Each row is a point. The last column is the point's height on a tilted bowl or saddle (a function of degree 2), plus a little noise. Count its main directions that bend up, bend down and stay straight.

Points (9 x 3):
[[  6.0 -42.0  34.7]
 [-13.1  -0.7   8.5]
 [ -2.9 -21.9  13.1]
 [ 39.3   6.7  28.6]
 [  6.3  -4.9   4.9]
 [  5.8  12.7   8.3]
 [  5.6  -4.2   4.7]
 [  5.9 -19.7  10.7]
 [  4.9 -27.9  17.3]]
Directions: 2 up, 0 down, 0 straight

Points:
[[  9.9  -5.5 -21.1   0.5]
 [ -7.1  27.1  -5.6 -14.1]
 [  5.3 -20.7  11.7 -11.8]
 [-36.8   2.1  25.9 -40.0]
 [ 16.7 -37.1  -4.8 -10.6]
 [-12.7 -34.5   1.0  -8.8]
 [ 19.4   2.9  20.1  -4.4]
 [ -3.8   6.1  17.6   0.5]
 [ -7.3  13.3  12.1  -1.8]
 [-19.2  -2.2   2.0 -13.6]
 [ -7.9   1.6  30.4   3.3]
 [  4.8  -6.3   6.7  -5.9]
 [ 12.1  11.5 -12.4 -13.5]
 [  7.8  23.1 -15.5 -18.4]
 [  8.9   4.0  23.7   4.5]
 [-19.1  44.1 -24.0 -45.8]
 [  6.7 -10.0  -4.7  -4.2]
 [  6.0 -38.5  14.3 -23.4]]
Directions: 1 up, 2 down, 0 straight

Points (25 x 5):
[[-48.0  12.9   6.1 -19.9 -34.2]
 [-22.9 -28.4  16.9   2.7 -17.5]
 [  6.6   1.9   6.9  -0.3  -6.2]
 [  0.4 -12.2   1.1   6.1  -6.5]
 [-17.7 -10.2  27.8 -27.5 -22.4]
 [ -4.3   5.4  -2.7 -17.0  -7.7]
 [  0.3 -21.7  39.6  -3.6 -19.2]
 [ 10.0   2.1   1.9 -24.4  -7.9]
 [  4.9 -18.0 -15.4  11.8 -12.1]
 [ -6.4   1.4   7.2  36.6  -9.4]
 [  5.0   5.6  26.5  17.8  -8.3]
 [-18.5  21.6  -7.5  -2.9 -19.9]
 [ -7.0 -17.5 -16.6  15.1 -12.9]
 [ 20.1   9.0   5.7  -2.1 -10.2]
 [-14.2  18.1  30.4 -14.7 -20.9]
 [  8.1  -1.5  17.3  -5.5  -7.8]
 [  0.6 -10.9  -4.5  11.8  -7.1]
 [  1.2  14.2  -4.9 -18.2  -9.8]
 [  2.6 -24.0  -4.2   8.3 -12.3]
 [-49.0  11.3  15.2  -5.9 -29.8]
 [ 12.3  19.8  -2.6  10.8 -16.2]
 [-19.3  28.0 -15.5 -12.5 -26.4]
 [  3.2  24.7  32.8  43.3 -24.6]
 [-32.7 -30.4  11.4  -5.7 -25.8]
 [ -5.7  24.3  -6.4 -25.8 -17.6]]
Directions: 0 up, 3 down, 1 straight
